Each row of a before or after table is a point. The points were changed in one or more steps. Then noise was added and the rows were shuffled. The steps act on columns, c1 being the first. Write out the steps. A step turns or swaps two columns, mirrors them in a line or flattens them onto one, adds a multiple of one to another, or multiplies or shifts one. Angles are multiples of 10 degrees, from the lower column toward the higher: turns from -170 to 170, lines from 10 to 170 but not 90. Use the fewest steps. Two steps may share a column if one is a turn and the other turns, adds or multiplies; they go together, in the order done. Otherwise the lowest column goes first.

Before (11 x 2)
[[ 39 -18]
 [ 34  13]
 [-60 -11]
 [ -6  22]
 [ 27  40]
 [ 32  13]
 [ 16  52]
 [-30 -22]
 [-13  30]
 [-13 -17]
 [-33 -35]]
After (11 x 2)
[[ -8  37]
 [ 40 -41]
 [-15 -21]
 [ 33 -14]
 [-49 -22]
 [ 47  -4]
 [ 26   2]
 [-19 -29]
 [-29  18]
 [-43   0]
 [-31  14]]
Steps: turn c1 and c2 by 130 degrees

Before (9 x 6)
[[-26  39  28 -17 -17 -20]
 [ 31   9   6 -46 -45  15]
 [  3  -5  16  40 -16 -42]
 [-27 -37  49   2 -17  22]
 [ -6  33  45  12  11 -14]
 [-21  16   7 -22 -13  48]
 [ 31  -1 -21  42 -60  -1]
 [-13  14 -18  -1  19  35]
 [ 40  -4  30   3   4  15]]
After (9 x 6)
[[ 47  20 -16   3 -10 -22]
 [ 17  23 -40  18 -29  34]
 [ 38  10  10  16  15 -11]
 [-20  43 -14 -15 -11 -27]
 [-42 -15  23 -33  -7   3]
 [-13  35   0 -44   9  -5]
 [ -6 -17  44  -2 -38  30]
 [ 23 -25 -33 -44 -12 -25]
 [ 14  -1 -12 -29   4  40]]
Steps: swap c1 and c6; turn c3 and c4 by -120 degrees; turn c2 and c3 by 20 degrees; multiply c5 by 0.7

Before (11 x 11)
[[-16  12  14 -32 -14  16   3   4   7 -11   4]
 [ 21  17   5  -1   5   1 -16   5 -25  -7  -6]
 [-19  14  11 -20 -26 -10  -3   3  14  -2  15]
 [-11 -14 -17 -14  -9 -18 -13  12 -22  24 -12]
 [  6 -15 -10   2 -10  -4   0  14 -15  12   0]
 [  6 -22  -1   5  14 -14  -8  -9 -23  13 -12]
 [-16 -20 -21   3  -8  -9 -24   9  -1  15 -11]
 [  4 -11  -2 -23  -6 -13 -20  28   3  18   3]
 [ 17  -9 -15  -2   5 -13  -1 -15 -19 -14 -18]
 [-20  -6   0 -25  -2  -7  -4  17  -8  -9  25]
 [ 13  -4 -23  -5   0  -3 -18  -6 -11  26  -3]]
After (11 x 11)
[[  5 -13 -11   2  -2  -4  -1  10 -14  12   3]
 [ 17  15 -15  -2   7 -13  -3 -11 -18 -14 -18]
 [-11   8 -16 -13   3 -18 -33  16 -22  24  -8]
 [ 12   3 -23  -5   1  -2 -46  -5 -12  26  -2]
 [ 21  13   5  -1   2   2 -40  10 -25  -7  -7]
 [-20  -2   0 -25  -8  -7 -11  17  -7  -8  22]
 [-19  26  11 -20  -8 -10  -8  13  14  -2  21]
 [  6   2  -1   4   5 -13 -19  -9 -23  13 -16]
 [-17 -13  14 -32  -3  16   7   0   7 -11   8]
 [  4  -2  -2 -22  -2 -13 -50  29   3  18   5]
 [-15  -9 -21   2   2  -8 -60   6  -1  14  -7]]
Steps: add -1.5 times c6 to c2; turn c2 and c8 by 20 degrees; flatten c5 and c11 onto the line at 110 degrees; multiply c7 by 2.5
